Each row is a point. A path goes straight from each point to the next, and from the last back to the first. The post is the endless flat space through its rows: a point in 2 columns, a line in 3, a plane in 4, and so on, so that a path can go around it. How many times does the path go around the post? Going back the other way cancels.
(in the rows, 100 means zero)

Post (1 x 2):
104  114
Path (25 x 2):
71  130
97  174
122  127
155  96
124  75
66  56
70  134
100  156
134  139
133  88
99  81
54  103
46  150
104  145
133  121
138  96
88  56
85  104
55  148
37  121
93  79
127  84
146  123
106  138
84  127
Times around: 2

Post, 2 rows:
90  138  119
98  90  64
Path:
101  119  53
115  161  98
120  126  92
115  128  148
86  100  132
49  137  124
65  121  78
98  111  60
126  124  79
111  110  108
93  78  92
84  116  121
115  80  86
144  131  100
117  120  63
82  83  5
67  84  42
57  89  119
96  78  75
140  73  67
127  128  64
Times around: 0

Post (3 x 4):
111  72  129  116
109  121  116  85
137  68  58  150
Path:
165  62  107  117
118  45  65  130
87  59  119  130
124  117  54  163
92  128  117  145
108  125  77  88
103  30  87  139
110  115  36  137
91  140  90  96
92  65  28  141
134  39  82  109
122  52  126  96
101  77  28  126
78  81  123  132
91  70  98  134
120  118  74  133
150  103  126  148
Times around: 1

Post:
90  98  122  73  96  144  81  109
155  120  84  195  161  40  58  76
92  113  126  65  103  117  110  71
89  73  74  91  79  89  91  96
74  126  91  73  101  156  119  99
106  81  59  53  108  103  76  102
89  106  105  57  98  108  114  136
Path:
102  120  104  78  136  43  85  122
103  144  71  107  103  85  89  172
78  80  94  48  64  146  85  87
122  103  81  51  117  134  118  120
127  98  88  109  128  79  110  99
144  143  123  68  151  129  93  117
123  130  53  107  155  104  128  91
64  76  134  97  98  98  120  95
91  107  103  102  137  118  57  126
65  118  112  78  121  166  105  130
96  137  113  75  127  59  102  124
75  111  136  65  48  70  84  66
101  80  41  89  69  94  80  77
122  125  124  104  125  142  143  82
129  69  109  142  126  94  55  95
77  81  99  49  96  76  115  103
Times around: 2

Post:
66  96  66  45  89  109  37  113  57
63  109  72  90  189  98  65  76  97
95  115  124  154  79  110  118  117  87
81  90  72  136  70  116  93  78  131
123  72  109  22  37  99  109  90  116
133  84  87  95  50  122  133  142  107
119  99  77  156  78  76  117  115  95
73  113  93  104  118  90  58  136  112
Path (14 x 9):
90  53  134  91  106  135  105  159  146
88  85  107  82  84  96  58  87  120
105  64  82  131  38  116  83  161  76
103  55  5  75  94  35  67  126  82
83  75  115  97  74  142  59  164  110
88  102  62  75  90  125  46  116  85
82  141  71  130  81  125  80  146  33
58  124  59  163  57  85  107  127  90
59  64  98  49  73  129  105  173  104
124  39  132  64  95  113  121  142  142
117  75  73  53  153  99  83  96  157
123  129  100  107  111  130  119  49  72
85  131  60  95  106  96  123  141  131
87  82  67  98  84  101  113  130  115
Times around: 2

Post:
72  84  90  95  50  83  122  105  119  93  85  63
85  122  102  66  82  62  132  104  111  120  134  58
61  82  101  80  96  116  121  111  70  121  93  67
96  110  95  96  142  71  92  74  109  78  89  80
102  94  44  128  49  142  91  100  86  69  137  134
63  108  133  91  82  69  80  97  81  88  127  40
113  130  106  97  72  106  83  115  118  126  92  44
159  43  89  195  60  126  107  76  99  145  118  154
56  118  113  87  82  87  96  102  133  126  101  109
151  79  44  192  64  103  90  101  54  108  101  183
62  106  104  135  118  87  124  139  123  111  98  53
Path (21 x 12):
116  144  114  123  114  116  107  108  116  101  89  63
71  91  73  179  51  35  136  105  122  91  106  77
92  65  73  146  90  138  108  125  94  131  117  85
50  86  58  117  84  97  118  109  49  104  117  128
62  132  59  127  94  96  101  132  89  97  73  119
89  89  100  109  70  59  150  98  139  94  89  124
55  101  85  96  87  77  131  131  101  106  114  114
61  116  67  50  120  85  85  88  164  59  130  53
130  128  96  128  96  87  62  64  134  132  143  109
85  145  122  191  46  93  75  115  70  99  117  84
79  133  116  142  57  78  86  144  98  92  92  91
133  95  107  119  73  148  69  113  99  135  65  77
88  100  106  84  96  54  110  91  97  138  119  95
74  139  52  131  93  69  91  159  59  96  101  91
116  67  66  96  65  123  85  108  156  63  102  63
112  98  110  87  111  82  101  78  69  95  128  94
108  112  113  133  62  127  100  112  76  147  101  79
77  107  130  138  75  101  88  70  132  158  97  85
46  107  127  138  122  78  63  127  126  120  110  60
137  83  84  93  96  38  83  83  101  73  131  77
131  118  135  94  116  46  70  84  71  95  104  74
Times around: 0

Post:
109  116  114  110  105  92  101  129  74  135  102  83  65  132
78  66  127  112  124  49  116  79  105  126  68  123  107  95
80  108  98  82  59  111  5  76  100  100  77  133  99  116
123  67  79  122  114  47  151  104  125  122  116  107  107  67
122  100  101  106  117  136  89  95  117  108  96  107  77  111
101  104  73  138  132  145  75  105  105  117  121  58  114  143
128  81  88  84  145  81  110  101  114  137  102  39  88  84
127  80  85  98  138  105  79  57  12  153  89  118  97  128
69  97  76  126  62  153  86  82  77  102  69  94  56  38
142  83  88  83  100  80  152  110  86  128  44  84  104  79
95  70  107  109  94  148  94  108  60  83  149  70  73  81
96  104  108  62  129  26  91  139  57  51  117  129  67  106
112  142  109  135  98  65  136  56  93  110  97  134  128  126
Path, 6 rows:
88  91  104  111  171  80  100  94  85  125  99  114  147  108
109  102  122  97  92  124  70  80  74  79  39  117  102  96
81  101  123  144  81  101  81  55  70  124  60  147  60  154
117  136  45  68  77  103  86  119  103  97  90  105  87  127
106  34  143  53  152  101  75  69  72  152  96  140  120  140
50  84  104  90  73  112  129  59  62  95  96  90  71  72
Times around: 1

Post (17 x 18):
52  62  102  109  98  105  92  113  65  107  82  112  100  123  78  120  99  52
57  130  107  68  81  107  87  121  130  106  116  57  145  134  117  70  108  87
106  82  104  110  93  137  56  79  102  92  148  85  90  97  100  85  130  141
142  143  145  102  87  93  89  139  101  130  101  127  106  112  98  70  101  109
126  77  81  76  95  117  90  136  74  77  60  79  133  89  109  74  134  101
63  80  83  130  96  104  135  69  51  60  117  99  103  99  111  125  91  91
121  122  91  116  83  106  104  125  139  123  85  111  122  118  88  135  73  58
94  75  110  91  98  70  73  128  59  82  74  45  85  85  87  168  119  97
116  92  88  78  99  126  134  116  106  126  123  96  140  68  90  85  80  79
117  115  122  112  136  63  117  99  99  95  99  110  104  103  66  102  90  103
109  123  100  120  87  111  112  131  121  118  72  102  106  89  98  125  133  87
81  81  127  127  94  153  132  75  87  35  153  127  61  82  89  109  79  114
148  139  90  102  148  98  107  131  112  91  115  148  108  69  103  96  104  56
96  113  100  79  71  86  135  80  110  40  125  120  107  85  84  116  113  124
105  78  77  118  146  94  93  145  76  116  120  137  103  84  105  45  80  138
89  107  79  31  92  104  138  124  123  154  95  52  125  146  115  89  97  111
75  101  100  112  109  148  96  147  80  128  133  102  117  168  74  80  110  151
Path, 27 rows:
80  136  91  99  111  119  124  113  121  91  49  97  142  124  154  66  147  92
93  132  123  98  100  70  137  156  162  128  100  117  97  111  53  130  127  142
120  122  77  87  143  72  81  187  92  122  57  113  92  128  132  82  128  84
106  96  145  123  52  73  88  100  110  128  60  97  117  146  97  85  94  111
72  113  133  87  104  94  140  155  81  143  116  122  154  123  82  83  79  95
130  76  100  113  85  149  95  93  73  75  120  74  86  110  92  136  136  127
114  78  108  122  99  98  136  88  113  84  97  94  50  47  91  99  110  106
73  73  96  136  120  113  117  126  98  77  129  175  71  95  68  108  114  56
135  105  149  94  73  91  91  96  77  78  130  132  111  86  93  74  101  112
112  96  100  147  70  118  94  80  105  122  77  102  105  104  120  122  115  91
51  75  109  60  85  58  112  104  99  103  87  70  102  145  88  115  144  100
88  72  124  100  107  92  140  101  77  84  63  98  100  117  75  91  55  21
116  104  97  88  101  107  93  107  77  95  88  106  121  98  93  38  107  124
85  74  84  74  123  142  135  123  108  123  109  101  105  50  70  113  112  101
101  114  111  91  82  90  33  81  118  121  117  57  122  139  105  107  153  134
143  120  104  121  102  82  75  143  106  153  138  194  113  128  67  80  132  108
149  102  88  82  73  96  94  186  134  172  84  77  156  112  67  92  103  94
120  105  120  57  102  81  162  87  98  71  102  131  98  72  102  111  129  115
79  98  68  78  109  94  118  89  119  120  86  108  115  107  116  100  83  72
89  108  89  86  92  127  131  138  83  116  81  47  122  100  114  123  128  126
73  88  89  93  91  128  96  87  100  115  103  82  85  125  91  100  140  156
111  68  69  123  151  110  91  143  87  164  133  71  70  98  81  98  76  139
130  64  106  123  107  114  80  115  108  95  105  106  120  112  5  124  123  120
48  123  101  107  109  150  90  166  97  138  142  59  129  124  117  148  174  110
117  115  95  131  82  86  102  138  72  117  32  143  138  99  90  107  107  83
110  66  56  104  134  73  63  79  71  134  74  122  84  127  87  75  92  114
62  94  42  74  104  60  148  147  90  109  77  112  162  112  89  96  62  108
Times around: 0

Post, 17 rows:
99  88  110  111  100  81  82  91  144  113  104  97  128  123  97  91  115  92
93  87  105  95  104  124  87  125  117  105  63  66  128  65  75  100  79  113
97  93  135  116  88  106  82  96  87  68  124  106  108  113  128  126  100  109
104  120  116  76  104  109  90  117  77  74  103  65  127  81  126  94  90  130
127  77  107  87  79  127  104  111  99  117  114  102  87  138  116  103  75  106
96  118  69  113  119  114  110  74  119  104  118  105  100  99  99  97  132  85
126  81  87  89  112  85  104  90  111  123  114  103  116  93  103  81  47  88
93  102  65  97  78  116  126  131  88  94  91  71  100  96  120  72  65  120
111  82  103  97  130  109  81  142  97  85  141  96  95  121  90  92  80  115
115  76  75  99  109  109  80  85  120  78  75  110  106  122  95  96  144  63
111  83  94  109  169  87  107  79  99  116  65  94  103  99  90  77  78  86
102  133  37  90  97  116  97  113  86  99  87  102  117  114  110  126  122  100
88  103  114  89  83  107  103  129  81  91  140  110  102  97  125  118  128  118
83  120  115  92  107  102  99  101  117  110  100  93  107  106  101  123  91  74
93  82  122  86  110  92  105  101  92  87  80  78  64  101  80  113  50  108
103  81  108  96  121  106  104  91  132  102  88  127  114  126  56  83  102  66
114  118  83  147  93  104  105  138  98  80  79  82  106  88  73  82  96  84
Path, 25 rows:
92  90  105  117  140  63  68  121  91  83  95  104  109  117  144  82  81  102
61  122  116  95  131  119  80  99  73  74  120  91  83  83  85  114  103  104
109  115  87  116  90  122  106  117  88  123  93  82  107  107  107  129  110  101
153  90  108  85  118  121  75  154  108  118  167  107  112  128  79  111  80  100
118  121  118  139  100  102  66  84  118  74  107  86  120  138  65  95  103  75
104  72  114  133  131  101  69  103  113  96  116  110  124  82  114  79  139  91
112  71  71  108  101  89  83  90  110  97  83  121  57  140  109  120  56  109
103  74  52  112  94  101  73  113  101  77  72  79  104  135  124  80  98  110
95  133  72  111  160  76  119  69  68  70  104  107  119  98  88  68  76  94
105  89  75  98  116  132  129  106  60  72  153  103  70  105  126  103  69  107
83  93  81  104  56  94  92  93  122  82  81  99  103  184  78  117  92  57
91  108  77  112  112  50  74  92  84  78  79  78  91  91  138  90  66  80
105  86  119  78  51  110  114  136  103  104  103  127  124  119  106  93  82  100
89  150  90  104  113  109  156  123  91  100  85  100  96  89  88  130  103  97
108  106  107  82  100  152  131  50  75  60  146  106  117  113  111  85  96  99
71  122  91  137  126  84  78  90  127  105  67  98  146  127  70  108  117  87
107  132  79  100  105  81  91  100  76  75  55  101  82  109  113  101  110  92
93  95  79  103  145  119  129  134  95  89  118  116  52  91  85  80  121  97
124  90  88  74  89  121  90  138  112  77  100  74  119  66  87  103  125  103
120  104  143  97  195  75  102  100  102  140  68  92  137  112  144  105  97  95
120  99  106  74  110  96  59  117  174  110  70  89  139  100  76  75  111  74
118  66  102  155  91  105  59  105  88  92  114  86  108  116  130  82  73  103
115  79  92  104  84  95  67  99  119  82  98  105  117  160  61  126  103  67
105  58  109  102  108  67  114  117  99  69  81  99  106  111  66  90  84  95
105  92  118  124  92  144  79  97  162  107  100  115  139  82  58  127  130  87
Times around: 0
